Every row gives one point. Each copy is the shape, with its points in the same order, turned, moved and blurred by noise. Say if it was mirrored as well.

Shape, 8 rows:
[[-16.1  -8.6  -2.6]
 [ 28.1  13.3   9.0]
 [ -4.5 -27.6   3.8]
 [ 18.1   8.4   3.4]
 [-23.9  12.0  -8.0]
 [-10.2  17.1  17.6]
 [ -3.1  -3.3   6.6]
 [-22.3 -25.4  -6.9]]
Copy 1, 8 rows:
[[ -7.7 -15.8 -20.8]
 [ -7.9  23.9  10.9]
 [-12.0 -28.4   0.8]
 [ -3.7  13.5   3.0]
 [ -5.4  -2.9 -39.3]
 [-24.2  11.5 -21.9]
 [-13.0  -4.8  -9.6]
 [ -5.1 -35.4 -18.5]]
Copy 1 is: only turned
Copy 2 (8 x 3):
[[  1.1   2.0 -15.1]
 [-18.7  18.3  28.0]
 [ 18.0 -12.6  -1.1]
 [ -6.6  14.0  15.3]
 [-10.7  13.9 -28.0]
 [-32.7   0.1  -8.3]
 [ -6.7  -2.2  -3.4]
 [ 20.8  -9.1 -21.7]]
Copy 2 is: only turned
Copy 3, 8 rows:
[[ 19.8  -5.5   7.3]
 [-20.7  10.5 -17.8]
 [  4.4 -16.6  18.4]
 [ -8.9   4.0 -13.4]
 [ 34.1   7.0  -8.8]
 [ 12.0  24.2  -2.6]
 [  6.1   2.3   2.8]
 [ 25.6 -19.8  17.6]]
Copy 3 is: mirrored
Copy 4:
[[  2.8 -23.0 -11.2]
 [-15.4  18.2  18.4]
 [ 26.9 -10.5  -3.9]
 [ -9.7  10.8  11.4]
 [-14.7 -25.0 -18.0]
 [-15.4 -21.2  11.4]
 [  3.5 -13.3   2.6]
 [ 21.5 -23.7 -20.6]]
Copy 4 is: only turned

Shape (7 x 4):
[[ -5.8 -11.1  -8.2   6.6]
 [  8.4  -3.0  25.5  -5.2]
 [-23.5   1.4  -3.1  -6.7]
 [  9.5  25.4  -8.6 -25.4]
 [-12.3 -19.0 -19.4   9.7]
 [-15.3   1.3 -12.6 -22.6]
 [ 13.2   1.1  26.8  18.9]]
Copy 1:
[[  6.4 -21.3  -1.1  14.9]
 [  6.6 -16.8  16.2 -21.9]
 [ -3.5 -11.0  20.5  21.8]
 [-23.6  11.5   1.0  -5.9]
 [  7.7 -28.8  -2.9  26.0]
 [-23.4 -11.0  16.5  16.7]
 [ 32.7  -7.1   7.3 -19.2]]
Copy 1 is: only turned
Copy 2, 7 rows:
[[-12.0   0.4  19.1   1.5]
 [  3.1  -6.2 -16.8   1.5]
 [-24.3   1.8   9.1  20.3]
 [ -0.6  37.4  -7.2  21.0]
 [-20.3  -0.3  30.7  -2.7]
 [-27.9  21.0   3.9  14.0]
 [ 20.1 -18.2  -3.7   2.7]]
Copy 2 is: mirrored

Shape (12 x 8):
[[ 33.2   9.2 -23.2  17.5  26.7 -16.3  -5.9  14.5]
 [ -0.2 -33.8  20.5   8.8 -14.5   0.5  -7.0 -11.6]
 [  6.3 -29.0 -11.6   1.6   5.5 -10.8  -0.8  14.3]
 [ 23.1  19.3  22.3  -0.1  -3.2   6.2   8.3  -7.8]
 [  2.6 -19.0  17.4 -12.1 -12.7  -7.0 -30.6  10.3]
 [ -6.1   4.2  26.4  14.3  11.7   3.6  22.3  -6.0]
 [  2.0   8.0  -7.7 -26.4   2.0  14.7  11.3  -7.3]
 [ -7.5 -24.2   4.9  25.3 -14.1  -7.0  12.1  20.0]
 [ 31.2  19.8  16.1  24.0  -5.6 -15.5   5.3 -14.8]
 [  0.8  27.6 -17.4  -8.6  14.7  -1.5   3.9  -9.0]
 [  9.7 -13.3   8.5  20.6  -5.1  15.5 -26.0  11.3]
 [ -5.6  13.9 -14.1  19.1  16.1   0.4  22.7   0.7]]
Copy 1, 12 rows:
[[ 21.3  32.0   9.8  29.4   3.0  24.5  19.0  -0.7]
 [-26.9  -0.1 -11.2  -5.1 -40.6   4.3   1.3  -7.1]
 [-18.7   8.0   2.1  23.0 -11.6  18.5  -4.1   7.6]
 [  7.5  16.0 -12.6  -5.6  -7.2 -22.2  25.3  -9.3]
 [-12.7  22.4  -3.1  -7.5 -35.6   0.0 -14.2  18.8]
 [  0.0  -7.2 -33.6  -7.7  -2.2   1.0  21.7  -9.6]
 [ -0.6 -11.1  12.9  -3.4   5.9 -20.0  12.3  11.7]
 [-33.7  11.2 -19.8   2.8  -3.3  21.3  -6.3 -14.4]
 [ 18.4  26.3 -13.4   2.4 -14.7  -7.6  19.3 -34.5]
 [ 26.0  -2.8  14.6  -3.9  11.7  -0.7  11.7   0.8]
 [-19.9  29.3   0.5 -14.3 -24.7  20.0  16.3   5.5]
 [  7.7  -6.0  -4.3   2.5  19.5  18.4  17.5 -13.2]]
Copy 1 is: mirrored
Copy 2 (12 x 8):
[[ 17.8 -10.3  26.2 -39.5  21.8  16.7  -8.7   6.3]
 [ -8.7 -15.2 -18.1   2.9  -0.5 -30.8 -12.2 -16.7]
 [-11.9 -15.5  14.9 -18.6  -4.6  -2.5   3.6 -16.2]
 [ 30.5   0.9 -27.8  -7.9  23.8  -1.4 -10.9  -2.2]
 [ 11.4 -34.0   5.2  11.9  -0.6  -9.5 -18.9 -33.5]
 [  0.9  25.7 -20.5 -11.1  21.0 -10.9 -14.4 -12.2]
 [  9.2  -1.4 -25.4  -4.1  -1.5  23.3   9.4  -2.6]
 [ -4.2  10.9  16.9  -6.4  -8.7 -32.5   2.0 -19.0]
 [ 29.8  -2.5  -8.3 -16.4  45.1 -22.4  -8.1   5.6]
 [ 11.6   4.8  -5.0  -1.5  21.3  31.1   7.6  10.3]
 [  3.8 -21.2   7.8  -7.3  -1.9 -14.5 -32.9   1.1]
 [ -1.6  26.2   1.3 -14.5  11.5   8.6   2.2  14.2]]
Copy 2 is: mirrored
Copy 3, 12 rows:
[[-17.7 -22.9  28.0  31.4   4.4  22.0   6.9 -11.9]
 [  8.5  32.2 -28.1  10.9  17.2   1.9  -3.1  -3.4]
 [  6.1  -7.7 -14.5  24.6  15.1  10.4  -9.0 -23.1]
 [  7.2   6.3  11.9  -7.9  -8.6  -2.3  12.7  19.0]
 [  6.6  20.0  -8.0  -1.3  12.9  17.5 -31.9  -2.1]
 [-10.5   2.5  -9.5   3.2   1.2 -26.3  16.5  10.5]
 [ 15.0   0.0  10.8 -11.8 -12.7 -16.7  -4.6 -24.6]
 [ -3.7  -4.1 -38.6  23.0   1.8   5.2   2.2  -2.7]
 [  2.7   8.7  18.5  22.4 -11.0   5.5  20.2  27.6]
 [ -5.8  -5.9  25.5   5.8 -25.7 -13.9  -3.3 -17.7]
 [-16.4  16.4 -14.5  -0.6   4.7  30.2   1.4  -6.1]
 [-15.2 -13.8   0.7  20.4 -19.6 -17.2  15.9 -18.9]]
Copy 3 is: mirrored
